Each row is a point. To make a cloud, some directions were put in groups of two or more. Within a group, all points are equally far from the middle, so they leave a hole (a ring in 2 directions, a hollow ball in 3). The other directions are filled evenly. Then the cloud was stretched, turned, moved and blurred a little. How many holes are there, and how many directions does each take, smallest first?
(in the rows, 128 means zero)

Cloud (21 x 3):
[[160 159 125]
 [125 133 156]
 [146 148 130]
 [136 139 186]
 [133 166 111]
 [107 201 153]
 [144 133 104]
 [108 168 132]
 [110 198 134]
 [117 176 190]
 [165 167  74]
 [ 99 154 143]
 [116 149 132]
 [129  89 152]
 [166 178 102]
 [143 170 173]
 [143 164 192]
 [167 189 105]
 [170 161 134]
 [128 157  99]
 [130 127 106]]
Holes: 0

Cloud (21 x 3):
[[ 79 120 195]
 [ 99  82 170]
 [133  84 134]
 [162  99 110]
 [135 155 135]
 [ 86 132 147]
 [144  95 176]
 [146  77 136]
 [137 112  89]
 [125 101 113]
 [ 93 155 136]
 [ 75  99 133]
 [160 100 137]
 [122 141  98]
 [ 86 127 116]
 [123 128 189]
 [173 160 142]
 [ 94 171 152]
 [120  98 145]
 [ 83 125 209]
 [108  66 166]]
Holes: 0

Cloud (27 x 4):
[[121 101 120 157]
 [124 120 174 154]
 [187 181 127 112]
 [168 141 101 164]
 [132 105 121  83]
 [198 125 111 150]
 [ 83 122 141 122]
 [150 167 131  69]
 [198 126 114 152]
 [107 111 176 115]
 [142 197 135  91]
 [167 130  99  92]
 [130 191 149  83]
 [160 126  86 130]
 [180 177 156 132]
 [ 90 150 112 122]
 [103 176 131 141]
 [160 166 117 164]
 [113 183 109 105]
 [174  96 106 127]
 [ 85 119 138 123]
 [170 147 111  81]
 [173 154 168 156]
 [152 166 101 155]
 [166 104 175 127]
 [197 142 153 108]
 [161 122 125 178]]
Holes: 1 (4)

Cloud (27 x 4):
[[155  96  85 166]
 [154 104 137 181]
 [122 141 147  84]
 [108 142 171 171]
 [134 113  79 177]
 [140 161 116 178]
 [114  88  80 159]
 [111  80  94 167]
 [152 141  76 144]
 [ 95 159 145 122]
 [131 133  74 163]
 [173 110 104  98]
 [118 169 151 159]
 [ 65  97 134 141]
 [165 110 143  92]
 [126 171 145 131]
 [125  75 139 162]
 [100 134 179 111]
 [158  95  99  92]
 [ 78  87 114 109]
 [121 112  99 193]
 [100 124  94 102]
 [115  95  73 150]
 [ 74  91 108 129]
 [ 92 104 169 166]
 [ 73 127 126 171]
 [145 159 138 180]]
Holes: 1 (4)

Cloud (29 x 4):
[[151 160  72 117]
 [129  76 174  99]
 [142  74  96 121]
 [111 124 133 153]
 [140  80  79  93]
 [ 91 134  98  90]
 [ 72 122 121 121]
 [120 114 137  72]
 [ 96 125 141 150]
 [147  97  83 135]
 [162 110  85 127]
 [102 152  74  83]
 [126 100  78 150]
 [188 116 109 105]
 [ 74  71 114  99]
 [170 103  77  77]
 [ 67  99 138 107]
 [110 102 106 162]
 [170 169 128 119]
 [ 84 121  72 144]
 [164 136  54 121]
 [121  83 100  83]
 [ 91 134 156 123]
 [103 117  72 150]
 [126 134 137 147]
 [114 156 123  88]
 [ 98 142  65 123]
 [ 92 103 116  85]
 [105 142 154  98]]
Holes: 1 (2)

Cloud (50 x 6):
[[125 138 134 172 155 157]
 [125 162 140 170 155 151]
 [192 112 105 127 134 105]
 [110 117 115 164 140 123]
 [174 119 172 118 174 151]
 [137 109  81  87 159 150]
 [138 147 110  94 142  80]
 [179 122 104  91  83 135]
 [209 149 145  95 108 179]
 [195 148 147 104 108  95]
 [180 111 150 137  90  97]
 [109 160 140  90 102 142]
 [173 182  99 138 166 126]
 [123 127  91  73 143 118]
 [123 136 138  96  78 152]
 [100 135 116 150 138  85]
 [149 163 105 166 112  88]
 [143 165 125  87 173 181]
 [181 162 137  88  84 139]
 [161 146 137  69 121 194]
 [163 138 139 167 185 128]
 [188 116 123 163 164 130]
 [186 156 112 154 116 179]
 [148 148 159 121  95 179]
 [183 161  93 147 126 104]
 [173  90 155  92 126 124]
 [134 147 141  78 164 182]
 [166 175 127 182 139 131]
 [172 155 173 143  87 141]
 [155 131 117 168 148  84]
 [204 149 161 126  96 164]
 [155  93  90  84 123 152]
 [175  96 122  81  90 146]
 [160 153  74  99 149 128]
 [193 136 131 111 105  88]
 [134 124 177 118 157 143]
 [114 160 115 132  83 101]
 [142 167  99 125 191 132]
 [204 123 156 113  93 114]
 [147 133 113  84  72 147]
 [185 108 179 131 143 161]
 [132 119 167 100 161 166]
 [200 107 155  88  99 160]
 [158 163  99 160 108  93]
 [180 118 122 129 194 152]
 [112 104 115 155 132 130]
 [180 118 151 118  68 135]
 [164 105 137 139 123  81]
 [191 162 164 154 106 156]
 [145 111  83  92 169 151]]
Holes: 2 (2, 4)
